Each row is a point. Each copy is the shape, with its points in the same order, stretched, turned, moved and blurred by noise. Say if it was mirrored as well.

Shape (5 x 2):
[[ 11.9 -15.1]
 [-18.4  13.6]
 [ 18.1   0.4]
 [-25.1   7.3]
 [  5.4   1.7]]
Copy 1:
[[ 20.2  -6.2]
 [-20.6   3.5]
 [ 19.9   9.4]
 [-24.3  -4.3]
 [  5.7   3.8]]
Copy 1 is: only turned
Copy 2:
[[ 21.0  -1.0]
 [-20.6   3.8]
 [ 15.1  15.6]
 [-21.5  -4.6]
 [  4.7  10.0]]
Copy 2 is: only turned

Shape (8 x 4):
[[  5.7  -3.1 -16.9 -14.3]
 [-12.3  16.3   5.5  20.0]
 [-25.2  19.2   8.4 -25.3]
 [ -2.0  24.5  -4.1  14.2]
 [ -2.2  22.1   8.8   7.9]
 [ -8.5  14.8  -5.1  10.1]
 [  6.6  -6.7  -6.7  -3.5]
 [  2.9 -10.7 -22.3 -12.8]]
Copy 1, 8 rows:
[[ 16.9   7.7 -14.2 -12.7]
 [-23.8  14.8  -8.5  12.3]
 [-18.4  15.4  12.5 -32.3]
 [-11.9  26.7 -13.1   9.1]
 [-11.8  21.3   1.2   6.3]
 [-12.4  16.4 -14.6   2.7]
 [ 12.0   2.4 -10.5   0.1]
 [ 17.9   2.4 -19.9 -12.7]]
Copy 1 is: only turned
Copy 2, 8 rows:
[[  7.5  -8.3 -15.2 -13.6]
 [ -8.1   2.8   1.0  31.8]
 [ 15.3  27.8 -25.5   8.5]
 [-16.6   6.1   1.5  14.4]
 [ -6.1  13.2   8.5  15.6]
 [ -9.5   1.8  -4.4  16.1]
 [  8.6 -14.0  -2.5  -5.4]
 [  7.6 -16.9 -21.6 -11.1]]
Copy 2 is: mirrored

Shape (10 x 6):
[[  4.0   2.6  15.8  -6.1  -5.9 -13.0]
 [ -7.9  17.1  21.6 -20.5 -21.3   7.8]
 [ 11.0 -18.5  -5.6 -12.4  -5.8  12.3]
 [  1.2 -25.1  -1.0   5.5 -14.0  -0.8]
 [  0.1  14.4  -0.9   9.2 -21.6  -1.9]
 [  6.8  24.4  -2.2  11.0  -8.1   5.5]
 [  2.8   5.3  -7.9  -9.3  -5.6   2.1]
 [-19.2  14.3 -17.4 -12.7  42.2  -8.0]
 [ 10.6  13.4 -20.4 -22.9   1.4 -11.0]
 [ -0.2   8.9   0.6  -5.4 -28.8 -17.7]]
Copy 1, 10 rows:
[[  6.2   8.3  23.6  -7.1  -3.5 -11.3]
 [ -2.5   4.3  36.3 -11.6  -2.8  19.0]
 [ 13.6  -6.8  -5.5 -22.1 -15.8   4.0]
 [  7.1 -12.1   1.0  -5.6 -24.0 -11.8]
 [  9.1   4.6  12.5  16.7  -5.6   7.7]
 [  8.7  16.3   2.8  14.2   3.1  14.1]
 [ 12.7  -1.9   4.9  -5.7   2.8   8.9]
 [ -4.4  -5.4  -5.1 -15.7  48.2  -1.9]
 [ 30.2  -1.5   6.4 -10.2  19.7   7.3]
 [ 18.3  -3.6  29.7   8.7  -5.3  -0.6]]
Copy 1 is: mirrored
Copy 2, 10 rows:
[[  3.2  -7.5  15.8  -9.5  -7.5  -8.5]
 [-14.3   1.1  31.3 -19.2 -12.3  14.2]
 [ 11.2 -20.1  -4.7  -2.0  -2.0  18.5]
 [  8.9 -29.0   5.6  12.2 -11.2   1.0]
 [-10.4   1.4   2.9   1.3 -28.0  -3.5]
 [ -3.3  19.5  -3.2  -0.1 -19.3  -3.0]
 [ -6.3  -6.2  -4.3  -5.9  -6.0   3.5]
 [-21.6  11.2 -19.1  -1.5  40.4 -17.7]
 [ -9.5  -2.6 -23.3 -25.9  -5.6  -0.4]
 [-12.0 -14.9   8.9 -12.9 -31.7  -7.5]]
Copy 2 is: only turned

Shape, 12 rows:
[[ 10.5  -1.2  13.6 -10.9 -26.6   5.7 -14.1   7.7  -2.1]
 [ -8.6 -17.3   4.6   7.2  -2.6   3.5  -0.9  11.4  -1.0]
 [ 12.0   2.1  26.0   8.5  12.6   2.7   0.3   8.5  -5.1]
 [ 15.6  16.2  -4.9 -12.2  -2.7  31.4   3.3   2.0  19.3]
 [ 10.1  -3.7 -11.3  -7.7 -24.2  -6.2   2.0  10.6  11.6]
 [-15.8  -3.8  -0.2  21.0 -13.2 -10.7  26.9 -18.6 -15.4]
 [ 29.8   1.7 -18.1   6.8   3.2   5.2 -10.7   5.7  -3.4]
 [ 15.4 -10.8   1.6  -1.4   7.4  30.2  -6.6 -19.7   4.3]
 [  2.5  -5.6   7.3 -16.3 -23.7  -8.5  10.4  -2.6  12.3]
 [-22.2   3.4  -8.3  11.9 -12.9 -17.2   1.3 -14.6  23.9]
 [  5.0   2.2  -8.7   8.0  -5.3 -13.1  10.3  18.5   5.1]
 [  1.9  21.8  12.2 -13.8  13.7 -10.7   9.1   0.7 -24.3]]
Copy 1:
[[ 13.5   7.0  20.0  -4.7 -18.0  20.2 -19.2   9.7   8.5]
 [ -9.0 -15.3   5.9   8.8   0.3   2.7  -4.4   7.6   6.8]
 [  4.2  11.2  18.7  19.2  16.0  -9.2  -8.2  15.8  12.4]
 [ 21.5  19.8 -13.9   8.5 -10.6  21.3  -1.1  -0.9  30.2]
 [ 12.0  -3.5  -2.6 -12.0 -30.2   1.1 -12.1   6.0  14.1]
 [-22.3   6.9  10.3  22.9 -27.5 -24.2  14.5  -2.8 -11.4]
 [ 26.9   4.9 -21.0  16.4  -4.0  -1.9 -17.0   9.7   0.0]
 [ 22.5   5.2  -1.8  25.0   5.6  15.9   0.1 -21.3   2.0]
 [  7.0   3.5  18.6 -16.9 -27.5  -1.8  -3.5  -5.0  13.2]
 [-25.3   7.9  -6.4  -2.1 -21.4 -18.1 -19.0 -18.1  10.5]
 [ -2.2  -1.7  -7.6   1.5 -14.8 -17.7  -8.2  20.4  15.0]
 [ -4.3  34.5  13.2  -0.1   9.0 -10.5   5.4  24.1  -7.7]]
Copy 1 is: only turned
Copy 2:
[[ -4.2  15.8  14.0 -27.1 -21.4  14.7  -7.6  17.9  14.9]
 [ -5.2 -14.4  10.4   4.4  -8.2   9.1 -14.7  15.1  10.7]
 [ -0.3   6.4  36.8   2.3   5.5  13.6  -8.6  15.6  -2.2]
 [ -2.9  23.1   5.0 -26.0  20.7  23.7 -19.4  -6.0  26.9]
 [ 11.8   7.4  -0.7 -20.4 -10.4  -3.1  -8.2  16.3  22.4]
 [ 19.2 -13.0  -0.7  12.8 -20.0  -7.6 -20.4 -12.2 -18.9]
 [  3.8  23.6  -8.9   1.0  18.0  13.0   5.3  26.9  11.5]
 [-13.8  12.1  -0.7   3.0   5.1  32.0   6.8 -11.9  17.6]
 [ 10.6  -0.7  16.6 -31.1 -16.3  -5.7  -6.1  -2.6  16.4]
 [ -7.8   1.2  -1.9   4.7 -13.0 -33.7 -20.4 -15.0  15.5]
 [ 16.3  -2.8   7.9  -4.5   2.5  -9.6 -15.4  23.5  10.2]
 [ -4.2   1.7  25.1 -21.8  16.9  -0.4  -9.0   7.5 -31.9]]
Copy 2 is: mirrored
Copy 3 (12 x 9):
[[ 15.8  -7.2  20.2 -10.8 -13.6   9.2 -17.9  11.2   1.8]
 [-11.2 -16.1  12.2  16.3   5.8  12.5 -17.7  11.4  -4.2]
 [ 10.0  -2.1  27.8  10.0  24.1   2.9 -11.0  -1.6  -7.9]
 [ 21.4  11.8  -0.5  -0.3   4.7  27.7   8.1  -1.7  12.7]
 [ 13.3 -15.1   1.3   7.4 -16.4  -0.9  -6.4  19.2  10.8]
 [-19.5  -6.7  16.1  34.2 -19.5 -12.5   6.8 -11.1 -10.1]
 [ 30.1  -4.1  -5.5  16.4   6.1   2.1 -22.4  -4.7   8.2]
 [  7.5 -10.7   9.3   6.4   7.5  27.7 -11.5 -25.3  13.8]
 [  2.2 -23.0  16.1  -4.2 -14.3   1.6   6.8  13.9  10.6]
 [-25.2   0.2   1.6   9.4 -12.3 -20.7  -3.5   8.8  23.1]
 [  5.8  -6.8   3.3  24.4   2.6 -10.0  -6.6  20.6   0.8]
 [ 12.1   4.9   5.2  -1.9   8.0 -14.8   6.5 -11.1 -29.2]]
Copy 3 is: only turned
